Each row is a point. To make a cloud, some directions were put in groups of two or more. Within a group, all points are equally far from the middle, so they leave a hole (a ring in 2 directions, a hollow ball in 3). The other directions are filled evenly. Then the cloud was stretched, turned, moved and blurred a little. Count the holes, and give their numbers of directions, smallest first.

Cloud, 19 rows:
[[  8.6   7.4 -21.6]
 [  0.7 -20.4  22.3]
 [ 16.3  18.7  12.6]
 [  8.3 -17.4  21.0]
 [ 16.7  16.4  11.5]
 [-23.4  -7.9   9.8]
 [  7.3 -11.0 -10.7]
 [ 23.0  -1.4  18.1]
 [ 24.6   8.8   2.7]
 [ -8.2 -19.0  14.6]
 [-10.9 -12.3  27.9]
 [-27.7 -18.6   6.9]
 [-19.3 -15.6  13.1]
 [ -2.5 -13.0 -18.3]
 [ 12.9   0.9  12.1]
 [ -3.7 -16.1  22.6]
 [  4.2   6.0  15.2]
 [ 26.3  19.3  12.9]
 [ 21.5  -6.7   4.1]]
Holes: 0

Cloud, 20 rows:
[[ 35.9   3.8  -3.0]
 [ -0.8 -23.1 -15.9]
 [ -9.0  -2.2 -24.3]
 [ 10.9  15.6 -22.8]
 [-20.4  -2.0  -8.8]
 [ 20.2  17.8  13.5]
 [  2.7 -23.6  -8.8]
 [ 21.3  18.2  10.8]
 [ 24.8   5.0  11.2]
 [ 26.7   6.7   9.0]
 [ -6.1 -14.2   3.8]
 [ -6.7  -5.4  18.0]
 [  9.7 -13.5   9.0]
 [ 19.1   1.6  15.6]
 [ -3.1 -20.0  -7.8]
 [-28.7   6.8  -1.4]
 [  8.0  33.5  15.3]
 [ -9.8  23.7 -11.8]
 [  9.2  -9.1  13.4]
 [  4.1 -23.1  -6.2]]
Holes: 1 (2)

Cloud (30 x 4):
[[-17.1   0.4 -13.2 -16.7]
 [  4.8 -14.4  -2.2   6.7]
 [ 13.0   2.8 -26.5 -17.1]
 [-23.0  -0.2   6.9  -0.9]
 [  2.8  34.0 -14.6  -0.1]
 [ 20.5  -6.0 -14.4   5.5]
 [-19.1   4.2 -19.7 -11.3]
 [-12.3  27.6  17.9  10.0]
 [ 21.0  14.7 -23.2  -8.1]
 [  0.4  21.0   8.4  28.8]
 [ -2.8  -8.3 -29.5   8.0]
 [-25.3  14.4  10.1   5.9]
 [ 20.0  17.1  -1.4  19.4]
 [ 12.8  21.0   2.3  25.1]
 [-13.1  32.2  -8.5   0.3]
 [ 21.3  20.8 -20.7   2.3]
 [-14.7  14.4  11.9  25.1]
 [ 24.4  13.7 -19.9   4.1]
 [-11.1   0.0 -31.4  -2.8]
 [ -8.9  -2.8  -3.8 -21.4]
 [  6.4  33.2 -12.8  -4.4]
 [-13.6  -5.6  -1.0  20.9]
 [ 13.1 -12.3 -10.0   6.8]
 [-10.4  -4.5 -11.4  23.6]
 [  2.9   0.5 -21.4 -22.9]
 [-26.3  12.6   6.7   1.8]
 [ -8.4 -11.8   6.3   2.0]
 [-19.3  15.7 -22.7   0.7]
 [ 19.2  17.3   0.6  19.9]
 [  0.3 -15.0  -5.5  10.2]]
Holes: 2 (2, 2)

Cloud:
[[-10.7  21.0   8.3  11.2]
 [-10.0 -11.0 -15.3   4.1]
 [  4.6 -17.6   5.3  17.1]
 [ -3.3  -3.1 -16.4  28.4]
 [  7.7  -6.9 -11.2 -12.8]
 [ 22.1  14.8 -18.1   5.4]
 [ 10.9  -5.6 -22.8   3.9]
 [-35.3 -20.4  10.1   5.3]
 [ 24.9  13.2 -16.9  35.0]
 [ 23.8   3.6 -22.5   0.6]
 [ 21.3  12.2 -11.4 -17.3]
 [ 20.6  22.3 -17.3  26.6]
 [-16.7  25.0   4.3   4.0]
 [ 21.0  18.0  14.6  27.1]
 [-10.0  17.4  -6.7  -3.2]
 [-20.0   2.1   7.8  -4.9]
 [ 10.5 -29.4   2.8   2.3]
 [ 12.4   5.5  -2.5  12.9]
 [-10.1 -16.9   6.5 -13.8]
 [ -4.8  11.1  16.2  -0.4]
 [ -2.9  19.7  22.5  17.5]
 [-12.3  -4.4   9.1  29.9]
 [-11.3   4.6  -5.8   7.0]
 [  3.8   7.1  10.6 -11.9]
 [-25.6 -24.7  13.3   3.0]
 [ 22.0   3.7   0.9  17.1]
 [ -4.0  20.8  -9.2 -13.1]
 [-20.1 -17.2 -21.6   0.5]
 [-24.3  18.8  26.6 -12.4]
 [ 16.7   8.3 -11.3 -10.7]
 [  0.1 -29.9  -3.2   6.4]]
Holes: 0

Cloud (48 x 6):
[[-14.3  16.7  24.6 -11.7  12.8 -26.1]
 [ -6.5  10.0  -9.4 -16.4  10.8  -4.0]
 [-22.3  -8.9 -26.4  -2.7 -18.9   0.0]
 [-18.7 -39.1   8.4  -7.5   5.6   8.3]
 [-17.8  -1.8  16.1 -20.7  -8.6 -10.2]
 [ 22.8  19.4 -11.3  13.2  -7.7 -23.2]
 [ -7.9   9.9  28.7 -30.1  10.5   5.3]
 [  8.9 -12.8  15.0  21.6  13.7 -19.5]
 [ 10.0   3.4  -5.3 -29.3  20.1  -4.6]
 [ 16.8   6.9  21.3 -27.0   8.2   7.7]
 [  1.3  -8.5 -13.9   9.2   5.3  28.6]
 [-23.8 -12.1   1.6  -5.9  28.8  -8.9]
 [ -9.2  15.8  -2.5  11.0  -9.6 -40.2]
 [ 12.5  11.5 -32.8   1.8  12.2 -22.1]
 [-19.2  12.1   5.9   3.6   0.7  28.1]
 [ -7.3 -10.2  25.4 -15.1   6.3  20.1]
 [-15.8  18.0  23.5 -23.4   8.1 -25.1]
 [ 10.1   8.1  -0.5 -11.9  -9.8 -22.8]
 [  2.9  22.2   2.0 -31.6  -8.9  24.7]
 [-26.1  12.6   6.8   9.4  -6.3  11.6]
 [-11.6  -0.4   1.3  -1.6 -11.8 -29.8]
 [-15.3  15.6  19.1 -27.7   6.3  12.3]
 [ 16.0   9.0  -5.7  -8.0  13.2 -13.6]
 [-20.3 -22.1 -12.6  25.8  -3.3 -19.3]
 [ -9.9  25.7 -12.7  45.0   1.8  10.1]
 [ 14.6   0.3   7.5 -15.4  14.8   9.2]
 [ 13.5  18.9   9.4  10.0 -30.1   1.3]
 [-12.1  -5.9  29.9 -14.6  -3.7   3.3]
 [-11.4   2.9   0.3   0.0  -5.3  13.3]
 [  4.9  27.0   7.9  22.1 -15.6   1.1]
 [ -1.0 -18.0  12.5 -26.4 -14.2  -6.1]
 [ -2.6  -1.1  17.1  -6.4   2.0 -35.0]
 [-14.7  -9.5  25.9  14.1   5.7  10.1]
 [  1.0  -0.8   1.2  -6.8 -30.2  -6.2]
 [ 22.2 -15.0  25.1 -19.4 -12.9  13.8]
 [-12.2   9.2  -6.2 -14.6   4.0 -15.3]
 [-10.3 -32.4  -0.3  -7.8   0.1  -4.1]
 [  9.4   7.8  -9.6  -7.2 -28.9   4.8]
 [ -2.6  -8.2   2.0  -9.2   3.2   1.6]
 [-18.6  14.7  -2.6   0.2   6.2  28.5]
 [  4.6   6.8  32.7  -9.0   2.6  -1.6]
 [ -1.7  -9.1  12.9 -18.5  14.7 -25.8]
 [ -8.8   8.0 -13.1  19.7   7.6   6.9]
 [-13.8  -8.7   6.1  13.6   6.4   6.4]
 [-14.2  15.2  -8.1  33.5  -1.1  15.6]
 [ -7.9 -10.6   2.8 -40.3   0.7  -5.9]
 [-13.4  21.2   1.7  13.0   0.5   9.8]
 [  0.0  -6.5  -8.2  12.0  25.1  -2.3]]
Holes: 0
